Each row of a before or after table is a point. The points were changed in one or more steps. Then noise was added and the rows were shuffled. The steps act on columns, c1 being the first. Name the steps. A step turns or swaps two columns, mirrors them in a line or flattens them onto one, adds a multiple of one to another, or multiplies or shifts one. Angles are multiples of 10 degrees, from the lower column toward the higher: turns from -170 to 170, lines from 10 to 170 but not 90. Use the fewest steps. Two steps may share a column if one is a turn and the other turns, adds or multiplies; they go together, in the order done. Otherwise the lowest column goes first.

Before:
-0.16,-0.11
-0.57,-0.55
-0.57,+0.36
+0.58,+0.29
+0.15,-0.31
-0.56,+0.80
-0.45,+0.10
-0.21,-0.73
-0.70,+0.25
+0.45,-0.23
-0.01,+0.00
-0.12,-0.07
After:
+0.18,+0.52
-0.06,-0.11
-0.08,-0.10
+0.01,+0.00
-0.06,-0.21
-0.24,-0.67
+0.16,+0.42
-0.02,-0.05
+0.02,-0.03
+0.05,+0.16
-0.02,-0.07
-0.26,-0.69
Steps: flatten c1 and c2 onto the line at 70 degrees

Before (10 x 6):
-0.04,-0.50,+0.33,-0.18,-0.23,+0.39
+0.13,-0.08,+0.18,-0.77,+0.16,-0.09
+0.16,+0.43,+0.89,-0.38,+0.91,-0.56
-0.09,-0.39,+0.13,+0.69,+0.21,-0.39
+0.20,-0.17,+0.54,+0.28,-0.61,-1.02
+0.04,+0.43,+0.22,-0.16,+0.55,-0.42
-0.29,-0.02,+0.09,-0.97,+0.31,+0.19
-0.64,-0.69,-0.70,-0.44,+0.01,+0.11
+0.62,-0.22,+0.38,+0.00,+0.33,-0.12
-0.32,-0.99,+0.44,-0.38,+0.29,-0.48
After:
-0.57,+0.35,+0.28,-1.10,+0.39,-1.04
-0.40,+0.31,+0.13,+2.03,+0.15,-0.46
-0.06,+0.95,-0.66,+0.80,+0.56,-0.33
-0.16,+0.69,+0.89,-1.11,+0.92,+0.33
-0.30,+0.45,+0.52,-0.51,+0.29,+0.31
+0.30,+0.09,+0.36,-0.06,+0.36,-0.26
-0.31,-0.46,-0.21,-0.56,+0.31,-0.44
-0.15,+0.05,+0.20,-2.33,+0.19,-0.10
-0.87,-0.24,+0.07,-1.28,-0.66,-0.65
-0.57,-0.16,+0.26,-2.89,+0.06,-0.03
Steps: shift c1 by -0.30; turn c2 and c6 by 80 degrees; swap c3 and c5; multiply c4 by 3

Before (14 x 11):
+0.92,-0.08,+0.47,-0.32,+0.22,+0.63,+0.53,-0.32,+0.33,-0.42,-0.09
-1.21,-0.72,-0.13,-0.55,+0.00,+0.19,-0.39,-0.63,+0.74,-0.31,-0.06
-0.72,-0.26,-0.13,-0.04,+0.48,-0.20,+0.07,-0.04,+0.74,-0.35,+0.29
-0.07,+0.01,+0.51,-0.08,-0.09,+0.45,+0.39,+0.16,+0.06,-0.37,+0.02
-0.23,+0.10,-0.43,+0.05,-0.23,-0.70,-0.16,+0.65,-0.11,+0.08,-0.98
-0.63,-0.92,-0.29,-0.23,+0.00,+0.53,+0.24,-0.06,+0.00,-0.22,+0.41
-0.32,+0.57,-0.41,+0.24,+0.11,-0.08,-0.05,+0.66,-0.32,+1.05,-0.77
+0.24,-0.65,+0.86,+0.09,+0.13,+0.34,+0.26,-0.10,+0.22,+0.15,-0.04
-0.68,+0.18,-0.15,-0.13,-0.01,-0.68,-0.41,+0.17,-0.74,+0.20,-0.40
+0.81,-0.50,+0.35,+0.07,+0.41,-0.17,-0.07,-0.08,+0.52,-0.28,+0.05
-0.46,-0.49,-0.23,+0.12,+0.26,+0.22,-0.81,-0.25,+0.39,-0.21,+0.30
+0.26,-0.41,+0.31,+0.27,+0.49,+0.22,+0.54,-0.48,-0.07,-0.56,-0.46
+0.77,-0.09,+0.35,+0.62,-0.38,-0.30,+0.09,-0.53,+0.31,-0.08,-0.02
+0.23,-0.34,+0.20,-0.49,+0.06,+0.05,+0.42,-0.59,+0.53,+0.20,+0.27
After:
-0.07,+0.55,-0.02,-0.50,-0.30,+0.21,+0.03,+0.02,-0.56,+0.04,+0.55
+1.09,+0.49,+0.24,-0.04,-0.42,-0.16,+0.01,+0.12,-0.21,+0.55,-0.25
-0.79,+0.35,-0.26,+0.09,-0.48,+0.25,+0.01,-0.16,-0.12,+0.46,-0.93
-0.72,-0.07,+0.46,+0.10,+0.00,+0.46,+0.03,+0.30,-0.36,+0.14,+0.12
+1.22,-0.33,+0.09,-0.50,-0.13,-0.33,+0.01,+0.00,-0.04,+0.33,-1.14
+0.17,+0.13,-0.11,+0.54,-0.33,+0.01,+0.00,-0.06,+0.29,+0.52,+0.33
-0.43,+0.52,-0.12,+0.19,-0.16,-0.18,-0.01,-0.05,-0.24,+0.82,-0.60
-0.28,+0.22,+0.59,-0.13,-0.59,+0.37,+0.01,+0.36,+0.17,+0.21,-0.07
+0.36,-0.06,-0.06,-0.17,+0.14,-0.66,+0.00,-0.02,+0.09,-0.75,+1.18
-0.18,+0.02,-0.04,-0.69,+0.59,-0.07,-0.03,+0.02,+0.97,-0.53,+1.32
-0.02,+0.23,+0.23,+0.18,-0.06,+0.65,+0.04,+0.13,-0.37,+0.41,+0.83
+0.83,-0.21,-0.06,-0.67,+0.05,-0.72,+0.02,-0.02,+0.02,-0.12,+2.14
-1.48,+0.12,-0.36,+0.39,-0.73,+0.17,-0.01,-0.20,-0.22,+0.79,+1.18
-1.43,+0.19,-0.23,+0.42,-0.92,+0.54,-0.02,-0.17,-0.22,+0.07,-0.50
Steps: add -1.5 times c6 to c1; mirror c2 and c5 in the line at 50 degrees; flatten c3 and c8 onto the line at 30 degrees; turn c4 and c11 by -140 degrees; multiply c11 by 3; multiply c7 by 0; mirror c9 and c10 in the line at 40 degrees

Before:
+0.07,+0.71,+0.69,-0.15,+0.25,-0.15,-0.15,-0.02,+0.25,+0.63,-0.92,+0.22,+0.09,-0.02
+0.04,-1.00,-0.47,+0.90,-0.62,+0.44,+0.15,+0.25,+0.28,+0.11,+0.16,-0.04,-0.18,+0.04
+0.69,+0.24,+1.10,-0.61,-0.18,-0.02,-0.32,+0.03,+0.37,+0.50,+0.08,-0.41,+0.19,+0.10
+0.28,+0.65,+0.61,-0.18,+0.20,-0.16,-0.98,+0.09,+0.13,+0.11,+0.27,-0.22,+0.04,+0.70
-0.34,-0.74,+0.17,+0.72,-0.83,+0.16,-0.33,+0.02,-0.31,-0.11,+0.21,+0.08,-0.25,-0.51
+0.43,+0.40,+0.81,-0.31,+0.09,-0.77,-0.42,-0.48,+0.92,+0.30,+0.14,+0.08,+0.01,+0.31
+0.14,-0.76,-0.41,+0.80,-0.60,+0.14,-0.33,+0.10,+0.36,-0.36,-0.36,-0.68,+0.23,-0.68
+0.62,+0.43,+0.18,+0.29,-0.46,+0.33,-0.17,-0.36,-0.02,-0.08,-0.24,+0.56,-0.16,-0.05
+0.20,-0.87,-0.16,+0.65,-0.06,+0.04,+0.22,+0.39,-0.12,-0.53,+0.21,-0.12,+0.00,-0.57
+0.39,+0.05,+0.07,-0.42,-0.06,-0.36,-0.22,-0.44,-0.15,+0.24,-0.87,-0.07,-0.31,+0.22
After (10 x 14):
-0.11,-0.98,+0.19,+1.82,-0.63,+0.23,+0.05,+0.00,-0.30,-0.36,-0.15,-0.56,+0.37,-0.52
-0.07,+0.41,+0.18,+0.72,-1.00,-0.24,+0.08,-0.38,-0.02,+0.62,-0.36,+0.21,+0.24,-0.04
+0.10,+1.01,+0.62,-0.46,+0.40,+0.27,-0.53,+0.09,+0.13,+0.29,+0.17,-0.09,+0.84,+0.70
+0.30,+0.54,+0.79,-0.80,-0.07,+0.13,-0.23,-0.49,+0.90,+0.43,+0.79,+0.15,+0.38,+0.30
+0.48,+0.30,+1.13,-1.54,+0.38,+0.09,-0.34,+0.00,+0.37,+0.69,+0.03,-0.54,+0.16,+0.08
+0.63,+0.70,+0.68,-0.39,-0.13,-0.90,-0.16,-0.02,+0.25,+0.07,+0.16,+0.43,+0.09,-0.05
-0.54,-1.15,-0.13,+1.63,+0.10,+0.19,+0.13,+0.39,-0.15,+0.19,-0.04,-0.18,-0.16,-0.58
+0.12,-0.99,-0.48,+2.25,-0.39,+0.17,+0.24,+0.25,+0.29,+0.02,-0.42,-0.52,-0.04,+0.04
+0.25,+0.16,+0.05,-1.08,+0.02,-0.88,+0.16,-0.43,-0.13,+0.37,+0.38,-0.13,+0.34,+0.21
-0.36,-1.11,-0.42,+2.01,+0.44,-0.38,-0.38,+0.09,+0.37,+0.13,-0.16,-1.15,+0.15,-0.70
Steps: swap c1 and c10; add 0.5 times c14 to c2; multiply c4 by 2.5; multiply c12 by 1.6; turn c5 and c12 by 50 degrees; turn c6 and c11 by -90 degrees; mirror c7 and c13 in the line at 150 degrees
